Every row gives one point. Each copy is the shape, with its points in the same order, stretched, turned, moved and blurred by noise. Say if it was mirrored as well.

Shape (7 x 2)
array([[ 0.18,  0.07],
       [-0.03, -0.14],
       [-0.58, -0.44],
       [ 0.00,  0.09],
       [ 0.09,  0.16],
       [ 0.13, -0.47],
       [-0.24,  0.02]])
Copy 1 (7 x 2)
array([[ 0.00,  0.23],
       [-0.09, -0.06],
       [-0.55, -0.49],
       [-0.17,  0.20],
       [-0.07,  0.28],
       [ 0.22, -0.38],
       [-0.30,  0.05]])
Copy 1 is: only turned
Copy 2 (7 x 2)
array([[ 0.09,  0.12],
       [-0.09,  0.00],
       [-0.42, -0.36],
       [ 0.07, -0.04],
       [ 0.14,  0.02],
       [-0.31,  0.23],
       [-0.02, -0.23]])
Copy 2 is: mirrored
Copy 3 (7 x 2)
array([[ 0.08, -0.21],
       [-0.14,  0.04],
       [-0.66,  0.71],
       [ 0.00,  0.02],
       [ 0.12, -0.08],
       [-0.31, -0.24],
       [-0.14,  0.31]])
Copy 3 is: only turned
Copy 4 (7 x 2)
array([[-0.02, -0.28],
       [-0.07,  0.08],
       [ 0.04,  0.79],
       [ 0.15, -0.13],
       [ 0.13, -0.27],
       [-0.51,  0.21],
       [ 0.23,  0.16]])
Copy 4 is: only turned

Shape (10 x 4)
array([[-0.01,  0.09,  0.14,  0.15],
       [ 0.31, -0.40, -0.25, -0.48],
       [-0.36,  0.17, -0.15, -0.20],
       [ 0.34,  0.32, -0.02,  0.17],
       [ 0.46, -0.26,  0.37, -0.27],
       [-0.12, -0.10, -0.08,  0.37],
       [ 0.50,  0.42,  0.54, -0.04],
       [ 0.05,  0.12, -0.10,  0.03],
       [ 0.03,  0.09,  0.03,  0.06],
       [-0.02,  0.00, -0.36,  0.02]])
Copy 1 (10 x 4)
array([[ 0.00, -0.03,  0.14,  0.36],
       [-0.69, -0.11, -0.20, -0.24],
       [ 0.06,  0.09, -0.22, -0.08],
       [-0.15, -0.03, -0.25,  0.63],
       [-0.43, -0.64,  0.22,  0.09],
       [-0.20,  0.35,  0.18,  0.44],
       [ 0.12, -0.74, -0.02,  0.55],
       [-0.16,  0.02, -0.11,  0.30],
       [-0.02, -0.01, -0.01,  0.35],
       [-0.29,  0.30, -0.23,  0.22]])
Copy 1 is: only turned
Copy 2 (10 x 4)
array([[-0.07,  0.18, -0.14,  0.02],
       [ 0.06, -0.82, -0.26, -0.10],
       [ 0.18,  0.01,  0.23, -0.37],
       [-0.24,  0.24, -0.39, -0.29],
       [-0.32, -0.45, -0.28,  0.14],
       [ 0.27,  0.24, -0.32,  0.16],
       [-0.69,  0.17, -0.18, -0.29],
       [-0.01,  0.08, -0.18, -0.25],
       [-0.02,  0.09, -0.18, -0.11],
       [ 0.22, -0.07, -0.22, -0.23]])
Copy 2 is: mirrored
Copy 3 (10 x 4)
array([[ 0.05,  0.20,  0.01,  0.14],
       [-0.02, -0.15, -0.21, -0.49],
       [-0.31,  0.16,  0.28, -0.07],
       [ 0.45, -0.12,  0.32, -0.01],
       [ 0.38,  0.28, -0.34, -0.28],
       [-0.10,  0.00, -0.11,  0.30],
       [ 0.77,  0.34,  0.21, -0.17],
       [ 0.06, -0.01,  0.19, -0.03],
       [ 0.09,  0.08,  0.09,  0.03],
       [-0.11, -0.20,  0.14, -0.07]])
Copy 3 is: mirrored

Shape (9 x 6)
array([[ 0.34,  0.33,  0.18, -0.07, -0.04, -0.13],
       [ 0.23,  0.24,  0.17, -0.14,  0.43,  0.36],
       [-0.07,  0.06, -0.56, -0.06, -0.29, -0.09],
       [-0.07,  0.35,  0.30,  0.03,  0.04,  0.34],
       [ 0.15,  0.17, -0.41,  0.43, -0.22, -0.22],
       [-0.13,  0.24,  0.08,  0.02,  0.00, -0.12],
       [-0.19,  0.10, -0.41,  0.18, -0.24, -0.28],
       [ 0.29,  0.01,  0.36, -0.05,  0.00,  0.30],
       [-0.21, -0.23, -0.52,  0.19, -0.09, -0.34]])
Copy 1 (9 x 6)
array([[-0.13,  0.22,  0.12, -0.24, -0.39, -0.48],
       [ 0.38,  0.60,  0.10, -0.03,  0.07, -0.44],
       [-0.53, -0.17, -0.50, -0.29,  0.34, -0.22],
       [ 0.39,  0.30, -0.12, -0.08, -0.11, -0.07],
       [-0.14, -0.54, -0.10, -0.27,  0.15, -0.24],
       [-0.05, -0.09, -0.06,  0.10, -0.25, -0.06],
       [-0.39, -0.47, -0.28, -0.07,  0.13, -0.03],
       [ 0.24,  0.61,  0.14, -0.31, -0.05, -0.19],
       [-0.46, -0.34, -0.07,  0.06,  0.31,  0.05]])
Copy 1 is: only turned
Copy 2 (9 x 6)
array([[ 0.11, -0.13,  0.39,  0.11, -0.31,  0.27],
       [ 0.08,  0.21,  0.37, -0.53, -0.25,  0.40],
       [-0.29, -0.38, -0.23,  0.15, -0.19, -0.16],
       [ 0.05, -0.17,  0.45, -0.30,  0.04,  0.14],
       [-0.48, -0.35,  0.22,  0.59,  0.02, -0.01],
       [ 0.03, -0.08,  0.19,  0.07,  0.04, -0.02],
       [-0.31, -0.31, -0.08,  0.40,  0.10, -0.23],
       [ 0.14, -0.20,  0.29, -0.27, -0.15,  0.61],
       [-0.29, -0.16, -0.36,  0.40,  0.17, -0.10]])
Copy 2 is: only turned

Shape (13 x 9)
array([[-0.07, -0.15, -0.07, -0.07,  0.02, -0.23, -0.20, -0.07,  0.34],
       [-0.38, -0.03,  0.05, -0.19,  0.37, -0.10, -0.01,  0.03,  0.25],
       [ 0.23,  0.11,  0.07,  0.18, -0.28, -0.15, -0.01,  0.16, -0.41],
       [ 0.12, -0.19,  0.12, -0.02,  0.17,  0.57, -0.17,  0.26,  0.20],
       [ 0.07, -0.14,  0.01, -0.18, -0.11,  0.31,  0.22,  0.35,  0.14],
       [ 0.04, -0.04,  0.00,  0.51, -0.08, -0.36,  0.42,  0.36, -0.49],
       [-0.05, -0.08, -0.01,  0.03, -0.06,  0.47, -0.13,  0.31,  0.39],
       [-0.11, -0.17, -0.09,  0.10, -0.15,  0.50, -0.01, -0.06, -0.01],
       [ 0.31,  0.09, -0.12, -0.06,  0.28,  0.27,  0.07, -0.07,  0.29],
       [ 0.08,  0.04, -0.24,  0.55, -0.14, -0.18,  0.13,  0.46, -0.29],
       [-0.27,  0.12,  0.05,  0.14,  0.02, -0.42,  0.27, -0.06,  0.39],
       [-0.14,  0.32, -0.26,  0.16, -0.10, -0.21,  0.23,  0.38, -0.40],
       [ 0.02, -0.21, -0.36,  0.22, -0.18, -0.15,  0.25,  0.40, -0.37]])
Copy 1 (13 x 9)
array([[-0.09, -0.06, -0.10,  0.10,  0.28, -0.17, -0.48,  0.29,  0.24],
       [ 0.18,  0.08, -0.31,  0.06,  0.21,  0.08, -0.60,  0.20,  0.03],
       [-0.11, -0.11,  0.38,  0.27, -0.48,  0.08,  0.36, -0.18, -0.09],
       [ 0.16,  0.35,  0.11,  0.16,  0.55,  0.17,  0.02,  0.29, -0.01],
       [ 0.37, -0.03,  0.26, -0.08,  0.30,  0.06,  0.22,  0.04,  0.25],
       [-0.05, -0.51,  0.24,  0.60, -0.22,  0.41,  0.64, -0.50, -0.24],
       [ 0.14,  0.14, -0.07,  0.09,  0.42, -0.01,  0.12,  0.39,  0.08],
       [ 0.05,  0.25,  0.00,  0.23,  0.10,  0.30,  0.23,  0.17,  0.23],
       [ 0.09,  0.37, -0.07,  0.11,  0.63, -0.14, -0.05, -0.10,  0.15],
       [ 0.01, -0.45,  0.18,  0.72, -0.11,  0.15,  0.67, -0.20, -0.20],
       [-0.24, -0.24, -0.45,  0.01,  0.11, -0.07, -0.22, -0.05,  0.03],
       [ 0.33, -0.33,  0.06,  0.40, -0.56,  0.03,  0.43, -0.23, -0.12],
       [ 0.34, -0.50,  0.40,  0.58, -0.06,  0.21,  0.53, -0.23,  0.20]])
Copy 1 is: only turned
Copy 2 (13 x 9)
array([[-0.03,  0.18,  0.22,  0.17, -0.23,  0.05, -0.15, -0.28,  0.19],
       [ 0.03, -0.11,  0.09,  0.45,  0.09,  0.25,  0.05, -0.07,  0.01],
       [ 0.04,  0.05, -0.15, -0.35,  0.09, -0.38,  0.07,  0.19, -0.17],
       [-0.11, -0.02,  0.01,  0.26,  0.33,  0.44, -0.63, -0.31, -0.32],
       [ 0.03, -0.55,  0.20, -0.02,  0.17,  0.06, -0.35, -0.19, -0.27],
       [ 0.22, -0.23, -0.48, -0.02,  0.15, -0.89,  0.24,  0.27,  0.03],
       [-0.27, -0.23,  0.34,  0.09,  0.38,  0.21, -0.57, -0.49, -0.17],
       [-0.25, -0.14, -0.06, -0.19,  0.19,  0.30, -0.17, -0.40, -0.06],
       [ 0.13, -0.06, -0.02,  0.20,  0.02,  0.49, -0.38,  0.13,  0.12],
       [-0.16, -0.10, -0.22, -0.04,  0.22, -0.81, -0.17,  0.26,  0.14],
       [ 0.26, -0.14,  0.23,  0.11,  0.09, -0.19,  0.39, -0.11,  0.34],
       [-0.13, -0.31, -0.06, -0.01,  0.36, -0.68,  0.13,  0.65,  0.00],
       [-0.15, -0.45, -0.25, -0.01, -0.14, -0.72, -0.16,  0.21,  0.07]])
Copy 2 is: mirrored
